Each row of a before or after table is a point. One or more steps were done to the points. Then noise was added and the rows were shuffled. The steps act on how far a point lies along the listed directions, d1 being the first. What was done? A step turns or swaps two directions, mirrors them in a line or flattens them onto one, adds a multiple of one to another, or multiplies one. Angles are multiples of 10 degrees, from the lower direction toward the higher: turns from -170 to 170, lines from 10 to 170 but not 90. Use the fewest steps. Two steps may share a direction if one is a turn and the other turns, adds or multiplies; they go together, in the order done. Otherwise the lowest direction goes first.
In the rows, 128 means zero.

Directions:
(1): [ 59 130 101]
(2): [125  54 129]
(3): [101 130 197]
Before:
[[211 107  61]
 [130 183 169]
 [ 95 147 100]
 [176 170 128]
 [107 215 158]
 [118 112 155]
 [175 169 102]
 [144 221  73]
 [100 158 160]
 [ 73 120 155]
 [ 49 115 135]
 [ 85 122  94]]
After (12 x 3):
[[132 236 102]
 [172 171 144]
 [121 104 146]
 [ 54 105 129]
 [ 93 152 106]
 [123 170 189]
 [ 92 195 184]
 [ 88 131  90]
 [ 97 140 163]
 [215 136  61]
 [ 75 104 149]
 [170 181 121]]
Steps: turn d2 and d3 by -20 degrees

Directions:
(1): [94 82 80 87]
(2): [105 196  82 127]
(3): [175 147 134  60]
(4): [ 70 143 180  98]
Before, 14 rows:
[[114 108 155 108]
 [143 156 124  77]
 [107 111 149 129]
 [106 157 111 108]
 [157  99 152 168]
 [ 94 139 137 111]
 [105 217 123 141]
 [ 80 138 130 127]
 [112  86 155 112]
 [112  94 136 129]
 [220 102  53 202]
 [112  88 138 134]
 [206 131 170 165]
 [113  94 151 127]]
After:
[[164 117 143 141]
 [104  54 114  73]
 [161 162 115  90]
 [104  72 138 124]
 [159 102 157 150]
 [134 113 151 152]
 [137 146 112 166]
 [113 168  44 128]
 [135 109 157 160]
 [148 113 132 153]
 [138 168 110 134]
 [  9 108 175  68]
 [145 105 146 149]
 [152 144 117 153]]
Steps: turn d1 and d4 by 160 degrees

Directions:
(1): [140 140  86 191  72  86]
(2): [119 175 108 178 153 200]
(3): [205 152  86 106 171 110]
(4): [159 140 120  83  55 178]
Before (13 x 6):
[[ 59  93 147 166 139 107]
 [215 130 115  82 173 150]
 [130  82 164  62  87  69]
 [119  96 178  79 150  57]
 [191 126 152  54 209 143]
 [ 81 136 144 121 104 122]
 [171 127 142  99 149 153]
 [161 158 140  71 146 142]
 [175 129  98  78 114 113]
 [155 153 103 159  79 151]
 [165 104 125 121 133 110]
 [110 157 104 168  67 206]
 [ 86 110 186 183  96 130]]
After, 13 rows:
[[190 125  88 175  68  39]
 [110 137 154 132  97 194]
 [117 112 113 113  53 101]
 [132 153 128  87 162 135]
 [122 163 126 117 130 250]
 [151 106 145 104 136  25]
 [159 111 104 182  46  85]
 [163 156 107 133  74  91]
 [154 136 176 113 197 169]
 [135  93 139 139 104 104]
 [159  91 146  56 100  62]
 [168 125 115 152  86 110]
 [122 116 133 117 217 136]]
Steps: turn d1 and d3 by -120 degrees; add -0.3 times d1 to d2
